Each row is a point. The points of each table are mixes of a few directions, plus a little noise. Count the directions of each table, and those that both share. Where both have some left over, give the other angles between the two spaces (their principal angles), to ten degrees, smallest first.

First (5 x 3)
[[ 13 -46  -1]
 [-18  60   3]
 [ 23 -61 -10]
 [-27  40  23]
 [  9   7 -15]]
Second (4 x 3)
[[  4  -3  -5]
 [-38  56  33]
 [  5 -51  12]
 [ 29  -2 -40]]
Directions: first 2, second 2, shared 2

First (7 x 4)
[[-17 -57   6 -29]
 [ -4  93 -64  55]
 [  0  -4   0  -1]
 [ 25  -2  -3  24]
 [ -5  -5  26 -22]
 [  1  14   9  -3]
 [ -1 -38  27 -25]]
Second (5 x 4)
[[  3  80  26 -36]
 [ -2 -67 -25  28]
 [ -5 -41  -6  24]
 [ -5  25  22   0]
 [  9   2 -17 -16]]
Directions: first 3, second 2, shared 1; angles 70

First (9 x 8)
[[ 29 -36   3 -46  32 -39  22  10]
 [ 13 -58  -3 -54  26 -12   0 -11]
 [-45  11  15  55 -12  -7  -9 -18]
 [ 17  23 -21  -4  25  25 -18  26]
 [ -4 -41   6 -25   6 -14   2 -18]
 [  9 -24  17 -15  12 -50  29   0]
 [ 41  86 -34   4 -38  79 -13  39]
 [ -7  37  -1  37   7   0  -4  17]
 [-53   0  18  47 -58  17 -10 -46]]
Second (10 x 8)
[[ -6   8  10  -8  14 -31 -32   5]
 [ 50  28  -3  53  58 -21  -8 -16]
 [ 36 -10 -28  31 -11   2  46   6]
 [-32  12  27 -25  15   7 -41 -10]
 [-56 -22  12 -59 -48   6 -13  17]
 [-18 -52 -35 -26 -95  51  86  23]
 [ 10  19  10  10  35 -34 -35  -3]
 [ 15  23  13  18  45 -24 -34 -10]
 [ -3 -13  -9   2 -24  55  43  -9]
 [  4   6   3   4  11 -12 -11  -1]]
Directions: first 4, second 3, shared 0; angles 40, 50, 70

First (10 x 11)
[[ 22 -18   0  43 -14 -56   1 -11 -66 -14  -6]
 [ -5  -6  -1  35 -21 -21  19 -12 -31  14 -16]
 [ -4  21   8  33 -13  26  18   9  -3  18 -30]
 [-13  31   7 -23  12  68   0  22  58  12  -9]
 [  6  22   6 -36  25  50 -21  25  48 -13   8]
 [-28 -30 -16 -28  -7 -31  11 -30   8  15  23]
 [ 51  -6   4 -30  38 -17 -56  23 -11 -63  33]
 [-26  -8  -5  37 -32 -19  38 -24 -23  37 -22]
 [  0 -27  -9   1  -7 -47   1 -20 -28  -5  15]
 [ -4  20   4 -33  19  48 -12  19  49  -2   5]]
Second (9 x 11)
[[ -2   4  10  -5  -2   0   8   3  -1   0   9]
 [ -6 -22 -16  25   8  -2 -12 -11 -18  31  -6]
 [  0 -20 -27  24   9  -1 -24 -13  -8  16 -22]
 [ 28  45  -3 -50 -13  10  -9  15  64 -95 -29]
 [ 14  41  26 -47 -15   5  21  20  38 -61   9]
 [ -1 -14 -16  16   5  -1 -13  -8  -6  13 -12]
 [ -5 -28 -27  32  11  -2 -22 -16 -19  33 -17]
 [ -1 -18 -22  20   7  -1 -18 -11  -8  16 -16]
 [-25  12  74 -15  -9  -7  70  21 -41  48  85]]
Directions: first 3, second 2, shared 0; angles 50, 80

First (10 x 14)
[[ -2  12  12  -5  19   1  -7   9  13  -5  -5  14 -16  19]
 [ -6  -4  -5  10 -16  -5   0   0   0 -14   3  -8   5 -10]
 [ 38 -39 -33 -23 -13  22  33 -43 -66  95  11 -30  55 -42]
 [  9   0   2 -11  13   7   3  -4  -6  22  -1   4   1   6]
 [ -7  12  11   1  11  -3  -9  11  17 -18  -4  12 -17  16]
 [-10   9   7   7   1  -6  -8  10  16 -25  -2   6 -12   8]
 [-11  -1  -2  15 -18  -9  -3   5   7 -28   2  -7   1  -9]
 [ 12  -2   0 -14  14   9   5  -7 -11  30  -1   4   3   5]
 [ -6  22  21  -5  28  -1 -14  17  26 -17  -9  24 -30  32]
 [-16  -9 -12  26 -40 -14   0   2   3 -40   6 -19  11 -26]]
Second (11 x 14)
[[ 24 -18  14  11 -13 -16 -20   4   2 -14   9  -3   6  -3]
 [  0  24 -19 -40  23  22  41  33  -4  45 -51   7 -33   2]
 [-12  16 -12 -20  19  18  22  -1  -6  29 -16   5  -8   4]
 [ 42 -15   9 -17   9  -1  -2  12 -11  34 -12   2  -3   3]
 [  7 -20  15  19  -4  -7 -29 -39  -7  -9  45  -2  33   3]
 [ -9   6  -6 -12  20  17   8 -25 -12  30  10   5  11   6]
 [  1  -4   4   7  -5  -5  -7  -3   1  -9   6  -2   4  -1]
 [-38  12  -7  24 -18  -6  -2  -1  17 -49   7  -5  -3  -6]
 [-48  32 -24 -13  19  26  31 -11   0  13 -10   4  -8   3]
 [ 34 -28  22  27 -33 -33 -33  20  12 -44   9  -8   3  -8]
 [  1  -5   5  14 -17 -13 -10  10  10 -28   1  -4  -2  -5]]
Directions: first 2, second 3, shared 1; angles 70

First (10 x 20)
[[  2  13  -5 -18 -32  23   3   0   0   8  -2  16   7   3  45 -10  -5  24
  -14  10]
 [ 14 -16   7  22  40  31  10 -21   1  15  -2 -19  13 -13  17 -18 -28   9
  -12  -8]
 [ 42   5  23   2   2  57  29  -7  43  40  14  20  19   5  62 -31 -17  31
  -12 -23]
 [-11  13  10  -7  -8 -73 -27  14 -11 -11   8  10 -18  13 -84  28  36 -54
   49  -9]
 [-53 -28 -33   1 -19 -79 -37  33 -13 -52   9  -7 -18  16 -76  40  39 -36
  -10   8]
 [ 11  27   6 -11   9  40  -3 -32 -31  19 -19  -4  21 -17  45 -19 -32  15
   12  23]
 [ 12  10   2 -11 -20  35   5  -9   2  21   0  14  13   1  52 -21 -16  25
  -14   2]
 [ 13 -18   9  18  -8   9  32 -13 -19  34 -13 -13 -39 -16   9 -27 -21  13
  -21 -22]
 [ 15  21   4  -4  17  37  49   8  23 -18 -23 -13 -16 -16  25  11   5  29
   10  15]
 [-45 -25 -23   8  18 -81 -60  27   5 -56  26  -4  18  24 -95  48  40 -57
   13   3]]
Second (11 x 20)
[[ 47  57  30  10  27  36  52 -44  10  20 -30 -39 -40 -69 -38 -30  21  16
   38 -27]
 [ -1  -5  -5   4  14   8 -47 -25   1   7  25   1  52  -2  -1 -20  -7  -8
  -11  -7]
 [-11  -3 -39  21 -22 -14  -9 -25 -13 -31  11 -33 -21 -30 -46  -7  33   9
  -35  -6]
 [ -1 -21 -10  19   2  12 -22 -24  13  16   7 -16  18 -24  -8 -38  -1   8
  -49 -32]
 [ 31  -5  48  21  94  -7  -8  21  39  34 -59   7  30  12  -9   9 -37 -63
   51 -27]
 [-35 -10  15 -47 -30   6  26  51 -28  -2  10  38 -10  48  73  37 -29  28
   17  52]
 [ 29  45   2 -21 -62  -6  54   6  -5  -8   8  22 -57  10   8  18  33  17
   34  16]
 [  0  24 -30 -21 -78 -16  -4  -7 -19 -25  51  28 -11  26   9  14  34  15
    1  31]
 [-34 -54 -10  17  29 -12  -6  29   1  -6 -27 -17  -1   2  -1   4 -24  -6
  -39  -7]
 [ -2 -30  15  -3   2   3   4  33  18  26 -14  24   6  25  38  -3 -29  -1
  -15 -13]
 [-19   2 -16  -1  22 -12 -42 -16 -19 -27  16 -12  34   2 -24  13   3 -16
   11  22]]
Directions: first 6, second 6, shared 3; angles 30, 40, 80
